Every row gives one point. Each copy is the shape, with its points in the same order, turned, moved and blurred by noise. Some copies are also mirrored. Which?

Shape (7 x 3):
[[ 62  63  33]
 [-28  -4 -17]
 [  0  15 -70]
 [ 10 -42   0]
 [-31  31 -32]
 [-35 -62  21]
 [ -4   7 -43]]
Copy 1 (7 x 3):
[[-19 -21  74]
 [-11  18 -41]
 [-19 -44 -53]
 [ 44  17 -25]
 [-44  -2 -38]
 [ 39  66 -45]
 [-10 -19 -41]]
Copy 1 is: mirrored
Copy 2 (7 x 3):
[[-30  56 -72]
 [  8  18  38]
 [ 68  20   7]
 [ -8 -34  14]
 [ 24  57  31]
 [-32 -34  63]
 [ 40  15  10]]
Copy 2 is: mirrored

Shape (9 x 3):
[[-57  26  39]
 [ 16  53  64]
 [-35 -11  -9]
 [-45  14 -13]
 [-59 -50  -7]
 [ 26  52  65]
 [ 31 -10  -1]
 [ 11 -14  13]
 [ 11 -48 -31]]
Copy 1 (9 x 3):
[[ 16 -52  63]
 [ 25  26  83]
 [ -1 -47   6]
 [-14 -50  18]
 [ 19 -94 -16]
 [ 31  42  75]
 [ 10   9 -10]
 [ 24 -10  -5]
 [  7 -24 -48]]
Copy 1 is: only turned
Copy 2 (9 x 3):
[[-30  -8  59]
 [-41  66  33]
 [  6 -22  -1]
 [ 18 -15  26]
 [-17 -65 -14]
 [-35  78  20]
 [ -4  16 -42]
 [-18   5 -27]
 [  5 -19 -65]]
Copy 2 is: mirrored
Copy 3 (9 x 3):
[[-51 -43 -35]
 [-73  -2  34]
 [ 15 -29 -25]
 [ -4 -13 -46]
 [ 32 -67 -49]
 [-74  -1  41]
 [ 22 -12  29]
 [ 10 -35  24]
 [ 58 -34  17]]
Copy 3 is: only turned

Shape (9 x 4):
[[-22 -43 -41  -7]
 [-35 -73 -54 -35]
 [-67  -5 -23 -40]
 [108  30   8  22]
 [-47 -28 -48 -22]
 [ 49  -5  43  11]
 [-17   2 -19  23]
 [ 34  -4  19  43]
 [  1 -33 -14 -17]]
Copy 1 (9 x 4):
[[ 28 -13 -47   5]
 [ 39  -7 -87  24]
 [  0  21 -77 -42]
 [ 13  48  99  25]
 [ 29  -1 -69 -19]
 [-34  24  41  26]
 [  9 -11  -5 -29]
 [-16  -8  46   6]
 [  8  12 -29  17]]
Copy 1 is: mirrored
Copy 2 (9 x 4):
[[ -1  24 -59 -19]
 [-36  29 -79 -34]
 [-23  67 -11 -36]
 [ 93 -85  13 -38]
 [ -9  52 -51 -26]
 [ 34 -56  24   1]
 [ 40  28 -24   0]
 [ 55 -33   1  13]
 [ -6  -1 -29 -21]]
Copy 2 is: only turned
Copy 3 (9 x 4):
[[-32 -28   5   1]
 [-70 -34  29   6]
 [-39 -11   7 -61]
 [ 77  70 -12  55]
 [-51 -26  -4 -27]
 [ 68  27  30  14]
 [ 12 -13 -26 -13]
 [ 69   4  -6  21]
 [-13  -3  23   3]]
Copy 3 is: mirrored
Copy 4 (9 x 4):
[[  5 -20 -57  16]
 [ 20 -44 -75   5]
 [-57 -38 -52 -19]
 [ 30  29  95  34]
 [-19 -29 -58  14]
 [ 27  41  40 -27]
 [-23  27 -18  15]
 [ 14  58  12  11]
 [  8 -10 -23 -10]]
Copy 4 is: mirrored

Shape (9 x 6):
[[ -9 -26 -39 -15  55  -1]
 [  2  37  -1  -4   5 -68]
 [ 34 -27  41 -40 -12 -44]
 [-29  13  17 -17  16   3]
 [-10  31 -17 -53 -68  -1]
 [-72 -24 -17  12  18  42]
 [ 10  22  83 -70 -17 -12]
 [-37  29 -73  22 -81  12]
 [ 47  -6   4   4  47 -12]]
Copy 1 (9 x 6):
[[-32 -32 -17 -19  57  13]
 [  2  34 -31 -12   2 -50]
 [  4 -18 -10 -53 -48 -16]
 [-31  29 -10  -8   8  15]
 [ 59  52  43  -7  -6  18]
 [-63   0  17  40  44  42]
 [  2  45  -3 -54 -82  21]
 [ 52  33  45  77  45   3]
 [  3 -38 -71 -18  -4  -4]]
Copy 1 is: mirrored
Copy 2 (9 x 6):
[[-22 -19  -7  -6  20  86]
 [  1  11 -10  15  82  26]
 [  3 -40  -8  32  16 -24]
 [-38  18   6  36  16  42]
 [ 48  59 -36  44  14   9]
 [-72  41 -35  11 -22  84]
 [ -1   5  42  71   9 -32]
 [ 21 101 -96 -17  24  37]
 [-14 -37  24 -25  33  34]]
Copy 2 is: mirrored
Copy 3 (9 x 6):
[[ -9 -74 -10 -19  30   5]
 [-30 -43  41   9 -62  13]
 [-11 -17  14 -33 -59 -65]
 [-43 -17  22 -13  16  -3]
 [-34  33 -34   6 -47  16]
 [-13 -11  -6  19  77  17]
 [-76  30  31 -45 -32 -63]
 [ 22  31 -18  43 -11  83]
 [ -1 -60  35 -62 -10  -5]]
Copy 3 is: mirrored

Shape (11 x 6):
[[-15   9  12 -21  22 -28]
 [ 23   4  21 -18  -8 -22]
 [  3   3  -4  16 -38 -32]
 [  0  42 -15 -15 -33  19]
 [ 27   8   3  21 -27 -27]
 [-58 -13  17  -9 -10  -2]
 [ 20  17  -1  11 121 -16]
 [  4  -8 -33   3 -16 -31]
 [ 20  73  10   1 -30 -16]
 [ 29 -16 -29  37 -28   5]
 [ 24  25  10 -12   6 -26]]
Copy 1 (11 x 6):
[[ 18  30  15  18  28   2]
 [ 45  16  -4  -1   9  -3]
 [ 30  27  15  -9 -39   3]
 [ -9  14  -7  -7 -11 -51]
 [ 31   1   3   4 -38  14]
 [-17  26  50 -19  23   9]
 [ 22 -16 -18 106  52  47]
 [  6  37 -24 -11 -30  21]
 [ 34  -1  10  28 -41 -57]
 [ -5  -5 -21 -18 -44  22]
 [ 40  16  -3  23  -9  -7]]
Copy 1 is: mirrored
Copy 2 (11 x 6):
[[ 15  -5  12  39   8  -3]
 [ 37 -23  -8   6   1  12]
 [ 32  14  10 -30   1   3]
 [ -8 -17  25 -13 -31  38]
 [ 36   7 -12 -28  11  26]
 [ -8 -11  43   6  17 -37]
 [-35   6 -63  84  56  29]
 [ 16  25  -6  -5 -22   0]
 [ 30 -18  31  -7   1  67]
 [-12  15 -23 -54 -15   8]
 [ 21 -14 -14  16   2  36]]
Copy 2 is: mirrored
Copy 3 (11 x 6):
[[  7 -21  23 -11  53   6]
 [ -1 -15  39  -7  18 -28]
 [  7 -22  -4 -21  10 -40]
 [-18  30   9 -52  20 -17]
 [ 17  -5   4 -19  -1 -45]
 [-32 -40 -12 -19  41  28]
 [ 96  21  45  24  66  49]
 [ 23 -29  14 -46   5  -1]
 [ -2  31   6 -44  49 -57]
 [ 23  -5   0 -23 -44 -15]
 [ 17   6  39  -9  37 -25]]
Copy 3 is: only turned

Shape (12 x 8):
[[ 43   1  21  -3  -3  13  53 -37]
 [-30   5  22 -10  33  14   8  16]
 [-33  -5   1  -1 -15  12  10   3]
 [-43  16  13  45  13  -1  -6  -7]
 [-20 -74  22 -11  -1  10  -4  19]
 [ -9  11  21 -11 -13  10 -13 -37]
 [-33  13  18   0 -12 -38  -6  20]
 [-40  23   0   5 -15   6  -7  12]
 [121   3  20  -6 -12  15  12  15]
 [ -7  -1  12   1 -21  12   8  13]
 [ 23   3 -22   2  15 -10   1   4]
 [  9  20   0 -13  -8   6   3   7]]
Copy 1 (12 x 8):
[[ 48 -19   4  30  35 -24  30  -7]
 [  8  17  -9   7   2  32 -33  -3]
 [  4  -4  19 -19  -2  -2 -24  16]
 [-37  -5 -13 -14  18  20  -9  30]
 [  5 -26  21  30 -11 -21 -73   3]
 [ -1  23  17  14  -6 -27   7  20]
 [-10  16 -29 -36  -1 -21 -33  12]
 [-10  12   7 -36 -10   7 -16  21]
 [ 78 -50 -41  40 -40 -40  51 -19]
 [ 20 -13   6 -11 -13 -10 -17  17]
 [ -3 -21 -10  -8 -13 -12   9 -32]
 [ 17   2  -5 -12 -13  -7   9  -1]]
Copy 1 is: only turned
Copy 2 (12 x 8):
[[  6 -32  43   6  -7  38  19 -35]
 [ 34   2  37   5   2 -17 -32  23]
 [  0 -18   1  19  12 -13 -19  16]
 [ 23  18  -3  19  19  -3 -68 -11]
 [ 13 -10  13  25 -22 -72  17  -7]
 [ 21 -10 -13   1 -22  19 -18   1]
 [-12  42  -4  27 -12  -9 -32  17]
 [  2  14  -9  11  17  -4 -34  33]
 [ 33  30  27  -4  16  48  96 -48]
 [ 12   5  -1  23   8   0   3   9]
 [ -7  19  17 -27  15   1   6 -18]
 [  8  15   9  -2  11  16   8  14]]
Copy 2 is: only turned
Copy 3 (12 x 8):
[[-18 -18  18 -44 -10 -29  48 -36]
 [-37 -13  24  -4  24  -3 -29   1]
 [ -3  12   7 -17 -14   0 -30  -4]
 [ 20  28  38   1  36  -5 -18  10]
 [-30  21 -12  -6  -2 -24 -62 -53]
 [ 11  -8  39   0 -24  -6  -4 -22]
 [ 11 -11   2   9   5 -33 -38  23]
 [ 19 -10  19  -7   3  12 -31  21]
 [ 20 -85 -23 -45  16 -29  42 -82]
 [  7  -7   4 -31   1  -7 -21 -14]
 [  0 -16 -23   7  16  -4  11 -14]
 [  8 -40  -1 -14  -3   0  -5  -5]]
Copy 3 is: mirrored

Shape (15 x 9):
[[ 15  50 -52   1  -6  46 -49 -48  15]
 [ 58  18  16  11  76 -24  67  10  57]
 [-19  -4  23  10  -1 -50 -35   6  22]
 [-45  14  -8   2 -20 -70  19  -4 -43]
 [  6  36 -69  35  20  10 -50 -66 -29]
 [ 32  27 -85  -4  38  27  18 -67  53]
 [-29 -58  37  30 -38 -43  40 -10 -35]
 [ 46 -14 -15  22  29 -38  21  57  40]
 [ -3 -30 -16  33  78 -25  38  23  56]
 [ -3 -52  24 -25  36 -46 -13  36 -20]
 [-47  -4  17  -7 -30 -52 -23 -40 -24]
 [  1  -5  36  25  67  -7  40  53  22]
 [-67 -32 -18 -13 -11 -13  78  15 -20]
 [-47  24 -90  26 -12  34 -18 -48   8]
 [-31 -21  20   1   8 -46   6  -5  -5]]
Copy 1 (15 x 9):
[[ 46  26  38 -20  36  65 -14 -40 -44]
 [-47 -48  56 -37  52 -74   7 -23   3]
 [-11  -7 -11  25   7 -14 -62   6 -18]
 [  4  44 -76  -3   5 -43 -19  -7 -17]
 [ 43  28  -9 -10  38  56 -17 -94 -30]
 [ 14  37  72 -27 102   8   9 -67 -33]
 [ 20  45 -31  44 -47 -85 -11 -11   5]
 [-10 -38  18   4  54 -48  -8   6  44]
 [-71 -16  29  34  62 -47   4 -32  18]
 [ -2 -43 -35  59  15 -50   3   7 -20]
 [ 13  42 -43  22 -13 -25 -51 -12 -54]
 [-70 -42  17  11   2 -41  28  -3  16]
 [-17  77 -31  31  12 -63  47  13 -11]
 [ 19  90  11  12  51  61  -1 -49 -13]
 [-11  14 -26  29   1 -45 -22  -5 -28]]
Copy 1 is: mirrored
Copy 2 (15 x 9):
[[ 61 -49 -37 -11  51  50  19  23  19]
 [-41   1 -45  22 -62 -35  -2  75  47]
 [-15 -10   1   4  47 -52 -18 -14   8]
 [-45 -17  -9 -16  22 -43  61 -49 -28]
 [ 52 -58 -69  -5  57  18  33  15 -34]
 [ 31 -72 -70 -44 -19  33   2  63  28]
 [-41   8   4  11 -32 -30  -1 -77 -62]
 [ -6 -34  15  33 -41 -73  -7  40  19]
 [-41 -34 -13  -2 -27 -54 -34  76 -19]
 [ -2  35  23 -17   3 -82  -8  -1 -26]
 [-20   3 -19 -25  51 -21  17 -70 -24]
 [-47  23  17  32 -20 -40  -4  68 -16]
 [-58 -14  30 -46 -34  -7  36 -21 -52]
 [ 20 -93 -23 -38  43  54  24  11 -34]
 [-32   7  -7 -13  14 -43  -1 -22 -24]]
Copy 2 is: mirrored

Shape (14 x 9):
[[-29  25  34 -57  65 -40   0  10  39]
 [-31 -49  19 -10 -40 -20   5 -36 -30]
 [-44 -12   9  24  -7  43   6 -25 -60]
 [-30 -59 -23  -6  56   4  14 -36  -2]
 [ -4  -4 -47   6 -17 -13   2 -48 -12]
 [ 70 -18 -33 -52  19  13 -13 -18 -16]
 [ 35  19 -37 -61 -51  25   1  23 -21]
 [ 98 -25 -40 -14 -50  13  -9  52   7]
 [-28  49  84 -15  83 -60  31 -22  29]
 [-30  -8  17  -1  15  15 -64 -43 -29]
 [-44 -47 -21 -11   7   6 -20 -41 -18]
 [-10  16   4  21  47 -73  21  77  21]
 [-22 -23 -13  19  -4  52 -19 -31  31]
 [ -6  97  55 -37  23 -71  -8  21   2]]
Copy 1 (14 x 9):
[[  23  -35   -1    0  -30  -77   48    6  -72]
 [ -29   30   15   19  -36   17  -32   27  -25]
 [ -43   17   15  -53  -22   26  -14   52    6]
 [ -59  -44  -19  -11  -48  -36  -35   30  -17]
 [  -5  -32   19   13  -26   16  -43    1    9]
 [  17  -62  -43   23   42    4  -41   32  -14]
 [  56   -9  -31   33   17   29   10   34   29]
 [  34   10  -54   55   84   -5  -35    9   48]
 [ -12  -30   18  -35  -31  -57   53  -44 -118]
 [  -4  -17   51  -28  -10   -7  -41   70  -32]
 [ -28  -21   12   -2  -47   -8  -46   55   -8]
 [  26   23  -25  -23  -14 -104    9  -56  -18]
 [ -48  -28   37    7   12  -24   -8   49   28]
 [  81    8   30  -27   -8  -32   53  -37  -81]]
Copy 1 is: only turned
Copy 2 (14 x 9):
[[  9   6 -13   6  80 -26 -56  34  48]
 [ 11 -68 -52   9 -43 -48  -9  25  10]
 [-33 -38 -79 -25 -28 -25  43   7  26]
 [ -2 -14 -28 -27  20 -95  12   9  -5]
 [-13 -48  18 -13 -36 -47  16   2  36]
 [ 24   8  37 -61 -31 -14 -22  17  -9]
 [ 52 -13  27 -31 -44  35  22  29  44]
 [ 47  33  57   9 -69  33  20  20 -20]
 [-62 -19 -25  22  91 -25 -77  63  43]
 [-19 -23 -63 -36 -26 -31 -35 -41  29]
 [ 12 -34 -42 -21 -14 -69  12 -16  23]
 [-20  63   5  74  23 -38 -10  54  62]
 [ -6 -30 -19  -4   6 -21  37 -51 -13]
 [-37   1  -7  25  29  29 -76  58 100]]
Copy 2 is: only turned
Copy 3 (14 x 9):
[[-11  -4  46 -18  34 -37 -66   7  80]
 [ -4 -16 -14  24 -81 -25 -27  21   9]
 [-29  10 -21  13 -37  23 -44   5 -48]
 [  5 -21 -29  61   6  24 -42  -2  37]
 [ -2  19 -35  24 -15 -17  26   6  10]
 [ 29  24  24   0 -17  37  39 -30  52]
 [ 19  60  27 -41 -42  22  38  38  20]
 [ 75  14  66 -12 -30  22  83  34   1]
 [-78 -28  66   6  46 -67 -69 -22  61]
 [ 10  14 -19  -9 -23 -16 -54 -46 -11]
 [ 20   7 -46  29 -32   3 -38   3  13]
 [  0 -72  48 -23  65 -36 -10  54  24]
 [ 37  42  -5  45  -3  -7 -35   8 -26]
 [-55  -2  66 -78  28 -82 -20   1  46]]
Copy 3 is: only turned

Shape (16 x 11):
[[ -6 -53   8  51  37  -5  51 -62  46 -27 -33]
 [ -4  13 -44 -49  28 -30 -10   8 -46 -30 -25]
 [-69 -44  63 -29  45  33  40 -12 -10 -10 -13]
 [-38  35  20 -29   1 -37  69 -27  28   3 -24]
 [ 14  17 -34 -48  55  48 -35 -31   0  39  16]
 [-32  34  14 -53  39  66  39  -3 -25  19  41]
 [-61 -56  34 -55 -34  53 -19  13 -44 -52 -22]
 [-19  11   0   2   8 -15 -32 -56  -2 -10 -51]
 [-73  -9 -26 -24 -10  60 -49  15   0  -4 -60]
 [ -6 -43  39  29 -25  16  20 -66 -50  48 -17]
 [ 17 -27   7   7 -39  16 -37 -40  17  30  46]
 [ 21 -54 -24   1  23 -35 -46  29  11 -31 -58]
 [  2   4  47  42  23 -19   4   8 -49  44 -17]
 [-58  16   5 -46  51  11  32 -57  19  13  57]
 [-68 -41 -19  18 -30 -38   4  34  50  42   2]
 [-56  34  -4  38  -1  67  50  21 -44 -63   1]]
Copy 1 (16 x 11):
[[ -1  73 -21 -38  29  15 -55 -45  22 -38  37]
 [ 36  -3   6  59  -6   6  27  32  35 -44 -28]
 [-24  21 -52  -6  10  -3 -28  36 -58 -49  53]
 [-30  47  12  18 -13 -21 -20 -31 -43 -40 -37]
 [ 74 -13  64  -8  16 -28   9  36 -14   0  28]
 [ 33 -27  -3  36  20 -58  -5  22 -80   1  28]
 [-15 -49 -85 -17 -35 -36  -3  63   9 -38  25]
 [  5   9  37 -15 -39  29 -17  -8  25 -46  15]
 [ -8 -83  -1 -45  15   9   8  39   6 -61   4]
 [-34  29  -4 -18 -35 -19  21 -24  12  15  88]
 [ 32   9   4 -65 -35 -19   6  -9   9  52  17]
 [  4  18   1 -19  19  57  -4  52  81 -15 -25]
 [-34  16  11  29  -9  45  12   7  -8  39  45]
 [ 61  32  -4  -5   2 -35  -1  -7 -93 -33  11]
 [-29   9 -26 -69  32  32  46 -14 -17   8 -54]
 [  3 -75 -66  53  28  -2 -33 -46 -18 -21  23]]
Copy 1 is: mirrored
Copy 2 (16 x 11):
[[  53   12   84   39   26  -36   -8  -22   89   23   57]
 [ -45  -27   36    2   72  -18  -28   16  -32  -14   49]
 [  18  -11   77  -35  -25  -43  -96    6   35   19   68]
 [ -31   -5    9  -16   38  -58  -50  -30   79   20   28]
 [  32  -55    9   19   30   -8  -48   76    8  -45    5]
 [ -19  -48   33    0  -27  -28 -106   29   16  -23  -14]
 [  -5   25   41  -10  -45  -66  -68   28  -60   24   90]
 [  23  -11   33  -13   49  -75   10   24   17   -2   43]
 [  31  -42   11    5    9  -70  -38   54  -47   68   54]
 [  43  -35   36   -5  -42  -69    2  -38   31  -51   65]
 [  59   21  -18   14  -23  -11    3    4    9  -36   12]
 [  11    0   44    2   54   21   30   31  -14   34   95]
 [   1  -60   52  -54  -18  -12   21  -24   24  -17   33]
 [  31   -5   28  -11   31  -36 -112    1   46  -27  -17]
 [  51   -9  -30  -19   22    6  -27  -58    9   70   41]
 [ -37  -25   95   33  -35  -66  -42  -16  -20   52  -21]]
Copy 2 is: only turned

Shape (15 x 11):
[[-55 -20 -20  79 -41   5  48  37  29  19  45]
 [-40 -26   8  -5  13  12 -24 -11  28 -15  11]
 [ 16 -17 -31 -50  11 -16  36  26  33   7 -19]
 [-31  -4  30  32 -12 -63   6 -10 -48 -13  17]
 [-19  -5  -9  38 -27 -27  60 -48  76 -42  21]
 [ 44  47  31  26  -3  14 -96 -51 -32  21 -15]
 [ 12   6  -9 -16   2  -2  -9 -84 -20  24  -4]
 [ 17 -18   9 -13   1 -86   9 -27  58  40  40]
 [-31  87   6 -32 -26  36 -27  13  11  -3   8]
 [ 46 -11 -41 -38  -8   9 -21  21 -20 -70  36]
 [ 20  19  12 -10 -25  83   8  43   1  -2   7]
 [-42  17 -54 -14  -9  -1  -1 -37  29   3 -28]
 [ 30  42  -5  -7  71 -22  25  73  83 -65  67]
 [ -1  59  16   6 -11 -10  15 -19  -9  -5  76]
 [  2  44 -20 -14  15  29 -24 -64 -12  -7  -1]]
Copy 1 (15 x 11):
[[-56  24 -14 -17 -98  55  29 -61 -16  11  21]
 [-32  21   9 -19 -24  19 -22  29 -32  40 -21]
 [ 18  55  45  33   5   6  25  -7 -26   6   0]
 [-48   8 -61  -5 -12 -18 -25   6 -17   2  57]
 [-78  70  41 -24 -64 -20  24  -2  31  12  16]
 [ 12 -56 -24 -48  40  -9 -77   7  56  21 -31]
 [-32  29   7  -3  27  -2 -63  15  29 -21 -22]
 [-52  79 -26  19  37 -11  27 -25  24  50 -10]
 [ 34  12  -1 -75 -22 -28 -25 -24 -39 -15 -51]
 [ 36  -2  -1  31 -43 -25  27  67   6 -12 -27]
 [ 22 -45  41 -35 -28  21  27  -7 -29 -30 -35]
 [  4  74  31 -20 -34   7 -54   1  -4   6 -10]
 [ -3   1  31  40 -62 -96  71 -27 -34  66 -47]
 [-43   4 -41 -17 -30 -49  -2 -24  -3 -27 -44]
 [ -5  10  19 -20 -10 -24 -73  16  15 -19 -45]]
Copy 1 is: mirrored
Copy 2 (15 x 11):
[[ -15  -28  -74  -26   31  -69    4  -42  -22  -30  -69]
 [  31   24  -17   14   -3  -24   50   11    1  -33  -11]
 [   1   53  -40    9  -13   25  -31   18    7   24  -19]
 [  53  -77  -23   11   26    8   10   -8  -13   -8    1]
 [  24  -11 -118   18   42  -49  -10    2   42  -28    7]
 [  78  -19   60  -28   13  -57   23   40   -7   51   64]
 [  44    8   16   -8   43   -6  -19   30   31  -21   60]
 [  84   11  -65  -22  -16    0  -52   -2   -7  -39   19]
 [  66   14   18  -20   18  -42   26    2   72   52  -44]
 [   7   16  -15   53  -28    4   24  -51   29   51   33]
 [ -33   13    6  -24  -25  -56   25   13   44   44  -18]
 [  39   47  -25    2   79   -3   13   14   16    2  -13]
 [  65   31  -69   88  -81  -74  -27   -2   30   28  -50]
 [  56  -41   -7    7    5  -63  -27  -31   57    1   -6]
 [  39   22   31   20   47  -36    0   21   43    8   30]]
Copy 2 is: mirrored
Copy 3 (15 x 11):
[[  58   -4   46  -53   40  -19   31  -17   69   53  -32]
 [  39   16  -25  -31   -3  -34  -36    2   10   14   20]
 [ -40    0   28  -63   19   -9  -65  -42    5  -16   12]
 [  -3    1  -29  -48    7  -32   62  -11  -23   59   10]
 [  29   56   33   -8  100  -12  -21    4    5   56   10]
 [  -5   25  -29   44  -75    5   40   23  -53  -36   -5]
 [ -34    5  -16    1   18  -28   -8   52  -37  -22  -14]
 [ -20   86   25  -81   13  -29  -21   -1  -42   44  -42]
 [ -26   41   -6   14  -18  -57   21  -31   68  -45   19]
 [  26  -20    2  -16   19  -35  -29  -75  -50  -54   24]
 [  19  -35    8   26  -22   -7  -25  -71   49  -30  -25]
 [ -13   25   25  -40   29  -34  -13   32   23  -15   48]
 [  34  101  -32  -51   39   36  -41 -121   18  -15   19]
 [   0   53  -34   -2   32  -38   38  -34   10   -7  -33]
 [ -16   13  -23   22   23  -24    8   29  -12  -48   20]]
Copy 3 is: only turned
